Each point is reached from the start by the listed moves, each made 0, 1 or 2 times, or once backwards (-1), plus a little noise. Is the number of moves made odd or even? Then give how often each move was made.
In the rows, zero is written as 100.

Moves:
(1): 80 81 53
(2): 139 89 103
Start: 87 99 127
Points:
91 97 124 => even (0, 0)
184 94 179 => odd (-1, 2)

Moves:
(1): 84 85 139 67
(2): 114 97 106 87
(3): 115 146 87 100
Start: 113 104 119 94
Points:
142 165 67 127 => even (-1, 0, 1)
155 195 99 83 => odd (0, 1, 2)
117 122 77 140 => even (-1, -1, 0)
66 45 162 73 => odd (1, -1, -1)

Moves:
(1): 119 132 96 105 111 84 88 71
(2): 101 95 105 92 99 112 83 96
(3): 104 122 104 106 103 98 89 115
(4): 94 98 115 91 141 113 89 115
(5): 114 103 106 79 105 103 97 115
(6): 117 106 87 88 100 115 119 102
Start: 119 98 98 112 103 84 115 79
Points:
79 75 136 108 169 135 81 134 => even (-1, 1, 1, 2, -1, 0)
134 120 101 84 140 140 133 157 => even (-1, 0, 2, 1, 0, 2)
128 52 128 32 182 148 130 155 => odd (-1, 0, -1, 2, 2, 1)
101 135 136 139 195 75 54 78 => even (1, 0, 1, 2, -1, -1)

Moves:
(1): 122 82 124 97 116 134 89 100
(2): 77 103 101 82 98 76 103 81
(3): 142 112 99 118 83 108 78 104
(4): 94 85 121 113 87 114 102 98
(5): 90 56 121 91 115 97 111 98
(6): 107 112 97 96 83 97 99 112
(7): 95 111 111 106 103 81 96 113
(8): 86 93 99 98 95 94 92 103
Start: 101 99 101 89 107 89 89 97
Points:
49 143 48 36 96 57 94 82 => odd (0, 1, -1, -1, -1, 1, -1, 1)
5 65 108 70 122 20 120 105 => odd (-1, 0, -1, 0, 1, 0, 1, 1)
142 133 136 152 71 118 67 96 => odd (0, 0, 1, 2, -1, -1, 1, -1)
83 19 172 42 172 129 113 70 => even (2, 1, -1, 0, 1, 0, 0, -1)

Moves:
(1): 113 97 96 103 100 99 126 86 117 72 106 93
(2): 92 94 107 100 91 104 100 106 102 108 101 104
(3): 87 113 86 104 99 95 95 86 107 100 109 98
(4): 89 93 103 92 116 100 107 103 95 120 85 94
(5): 72 95 97 112 90 92 86 88 117 95 99 79
(6): 109 134 95 76 91 97 101 108 95 99 107 77
(7): 97 89 100 87 99 102 91 91 93 98 101 94
(8): 90 97 102 96 99 88 117 104 98 81 102 108
(9): 77 90 92 106 82 93 93 114 90 114 107 90
(10): 96 110 107 97 110 100 102 115 80 111 108 93
(11): 101 90 98 93 118 113 103 102 120 86 95 113
Start: 101 88 88 99 94 107 93 97 111 113 111 108
Points:
126 79 96 67 75 115 119 64 181 8 111 101 => odd (1, 1, -1, -1, 1, 1, 1, 1, -1, -1, 1)
5 82 57 49 138 102 87 84 131 111 116 6 => odd (1, -1, 1, 2, 2, 1, 2, 0, 1, 2, 2)
108 80 96 114 103 92 183 102 104 36 162 149 => odd (2, 1, 1, -1, -1, -1, 0, 2, 0, 2, 0)
47 81 90 79 69 87 64 64 117 69 130 115 => even (-1, 1, 1, -1, 1, 0, 2, 2, -1, 0, 0)
64 159 50 111 6 61 56 87 134 95 137 11 => even (0, -1, 0, -1, 2, 2, -1, 0, 1, -1, -1)
33 32 106 123 160 96 156 115 157 44 93 106 => even (1, -1, -1, 1, 2, -1, -1, 2, 0, 2, 2)

Moves:
(1): 107 89 90 94 99 98 94 90 99 103 108 104 105 102
(2): 101 97 114 99 104 102 100 92 92 102 100 89 114 87
(3): 99 90 94 94 88 107 103 109 108 106 108 99 92 99
(4): 108 97 96 87 108 103 87 111 94 105 103 106 96 111
(5): 112 90 105 96 103 96 96 96 114 105 96 91 97 94
(6): 105 101 100 100 99 97 95 105 98 97 103 100 98 100
(7): 88 105 120 107 89 102 108 84 100 90 94 100 92 104
(8): 105 97 99 90 107 105 100 101 96 91 94 94 102 95
(9): 88 103 90 91 86 100 103 88 93 94 89 101 107 96
(10): 108 99 93 86 96 102 110 94 94 103 90 94 94 94
(11): 105 105 98 101 108 108 88 103 91 106 106 115 96 90
(12): 100 103 94 119 105 110 97 89 105 96 95 89 101 103
Start: 99 98 101 95 105 97 110 108 94 108 96 97 93 104
Points:
123 89 73 52 117 116 107 149 86 120 90 85 80 96 => even (-1, 0, 1, 1, 0, 0, -1, 1, 0, 1, 0, 0)
86 96 104 117 105 142 139 59 78 97 77 43 119 67 => even (0, 2, 1, -1, -1, -1, 0, 1, 0, 1, 0, 2)
127 49 48 21 78 124 91 68 100 130 92 106 84 54 => odd (2, 0, 2, 0, 2, -1, 0, 1, 2, 1, 2, 0)
117 116 72 115 110 103 100 66 97 97 43 59 105 57 => even (-1, 0, -1, -1, 2, 2, -1, 0, 2, 1, 1, 2)
129 73 5 37 89 131 87 123 92 154 105 120 60 115 => even (1, -1, 2, 2, 0, -1, -1, -1, 1, 2, 1, 1)
148 80 55 57 113 84 110 82 70 106 85 84 108 78 => even (2, 0, -1, -1, 0, 2, -1, 1, 0, 2, 0, 0)
165 44 94 29 104 94 115 142 119 154 108 66 71 63 => odd (0, 1, 2, 0, 2, 1, -1, 0, -1, 2, 0, -1)
165 73 69 10 134 135 64 126 39 123 104 110 76 71 => odd (1, 1, 1, 2, 0, 2, 0, 2, 0, 2, 2, 0)

Moves:
(1): 97 109 107 95 98 110 99 107 89 111 99 107 112 92 109 100 96 94 104 102
(2): 105 96 102 108 97 113 99 97 102 102 102 95 99 100 106 102 103 101 93 95
(3): 92 96 98 98 102 99 96 97 100 99 96 97 102 102 105 98 95 98 98 96
(4): 91 107 105 102 86 109 100 106 111 103 97 95 96 99 100 102 82 105 100 101
(5): 101 101 90 107 110 103 101 109 95 102 99 104 102 99 102 102 95 97 99 101
(6): 100 95 105 107 104 103 98 91 97 108 99 105 104 99 86 95 106 98 97 97
(7): 90 102 99 105 97 98 97 100 98 101 111 109 92 105 97 87 101 95 97 108
(8): 92 103 100 96 112 107 105 99 108 111 100 107 99 108 107 105 103 98 92 102
(9): 96 94 98 100 97 99 96 106 103 108 91 103 104 98 99 103 99 102 94 112
(10): 99 98 118 100 110 104 96 93 109 95 83 96 85 96 97 93 103 92 106 98
(11): 95 100 85 102 101 112 97 99 105 96 106 98 108 103 104 103 111 101 112 99
(12): 105 109 96 100 91 96 103 90 108 102 86 102 99 113 99 100 96 92 93 101
(13): 91 94 84 93 98 102 99 95 89 94 91 108 86 108 111 114 102 103 109 90
(14): 96 107 96 106 103 98 116 92 98 91 106 102 121 90 96 103 102 98 104 105
(15): 105 98 106 110 99 93 88 97 99 97 96 96 101 105 92 117 109 97 92 93
(16): 96 110 98 102 103 99 103 94 102 109 99 92 102 95 113 96 98 102 102 101
(17): 100 89 104 100 95 100 102 103 95 99 101 89 93 102 108 100 96 97 104 100
(18): 104 99 103 104 100 91 96 97 102 91 102 106 104 99 107 98 98 106 101 97
Start: 93 100 101 94 100 102 93 99 94 99 103 102 105 92 106 94 98 96 98 107
Points:
48 107 108 66 134 79 79 75 84 107 57 124 5 115 158 75 106 74 111 107 => even (0, -1, 0, -1, 0, -1, 2, 1, 0, 2, -1, 0, 2, -1, 0, 2, 0, 0)
80 89 133 114 110 130 112 89 90 95 46 91 75 56 91 80 46 87 130 95 => odd (0, 0, 0, 2, 2, 2, -1, -1, 0, 2, -1, 0, 1, 1, -1, 0, 1, 0)
39 121 128 91 81 119 69 70 108 122 18 172 59 117 151 85 63 66 75 114 => even (2, 1, 1, 1, 0, 0, 2, 1, 2, 2, -1, 2, 2, 0, 0, 0, -1, 2)
88 96 162 125 94 64 77 74 100 69 111 55 115 50 145 61 83 96 95 104 => even (0, 1, 2, 0, -1, -1, 1, -1, 0, 1, -1, -1, -1, 1, 1, 2, 1, 2)
43 140 108 100 41 153 110 79 118 95 80 70 133 102 135 107 73 50 129 123 => odd (2, 0, 1, 2, -1, -1, 1, 0, 0, 1, 2, 2, 0, 2, 1, 0, 2, -1)
